Every row gives one point. Two turns around zero, p and q, are shown by what they do to some points. Write where each new point lands after one turn and then the other. Backwards means that the second turn is done in reverse. Each puzzle has new turns, and all numbers are rounded.

Turn p:
[-2.6 -0.9] => [-0.4  2.7]
[-1.9  2.0] => [2.3 1.5]
[ 4.5 -1.2] => [-2.0 -4.2]
Turn q:
[-1.7  2.2] => [-2.4  1.4]
[-3.1  0.9] => [-3.2 -0.3]
[ 4.3 -2.8] => [ 5.0 -1.0]
[ 1.2 -2.8] => [ 2.2 -2.1]
[-0.7  2.6] => [-1.6  2.1]
Where do these land?
p, then q: [ 1.5 -3.9] => [-3.5 -2.3]
p, then q: [1.1 0.5] => [ 0.7 -1.0]
q, then p: [-2.6  3.4] => [2.8 3.3]

Turn p:
[-0.8 -3.5 -2.7  0.8] => [ 0.2  1.7 -2.5  3.4]
[-3.6 -1.5  2.0 -1.5] => [-4.2 -1.5 -0.3  1.2]
[ 2.6  3.0 -1.3 -1.5] => [ 3.5 -2.0  0.8 -1.7]
[-0.1 -3.8  0.9  0.1] => [-1.5  1.5  0.8  3.1]
[-3.0  0.2  0.2  1.9] => [-2.4  1.0 -2.1 -1.1]
[5.0 5.6 0.9 0.1] => [ 4.5 -0.8  3.4 -4.9]
Turn q:
[-1.0  2.1  2.5  3.9] => [-3.6 -1.5  3.4 -0.7]
[ 1.1 -1.3 -2.5 -1.7] => [ 1.8  1.5 -2.6 -0.6]
[-0.9 -0.9  3.4 -1.4] => [ 0.8 -0.4  1.9  3.3]
[-1.3 -1.8 -2.7  1.7] => [-2.4  0.8 -3.0 -0.3]
[ 3.5 -2.9 -1.4 -3.9] => [ 4.5  3.8 -1.9  0.6]
[ 3.3  2.5  2.1 -1.8] => [ 3.4  0.1  3.4 -1.3]
[-4.7  2.4 -1.4  3.2] => [-4.4 -4.3 -1.2 -1.0]
Where do these land?
q, then p: [-0.8  0.3  0.7  3.4] => [-3.2 -1.1 -1.0 -0.2]
q, then p: [-4.5  0.1  2.2 -1.6] => [-1.3  4.7 -0.9  1.8]
p, then q backwards: [ 4.6 -5.1 -2.8  2.0] => [ 2.6 -5.2  3.0 -4.0]
p, then q backwards: [ 2.5  4.0 -1.7 -1.5] => [ 1.2  3.9 -1.0 -3.1]
p, then q backwards: [-2.8 -0.1 -0.6 -2.5] => [-3.7  0.5 -0.7  0.3]
q, then p backwards: [1.0 0.8 2.0 0.2] => [ 1.8 -0.2  1.5 -0.5]
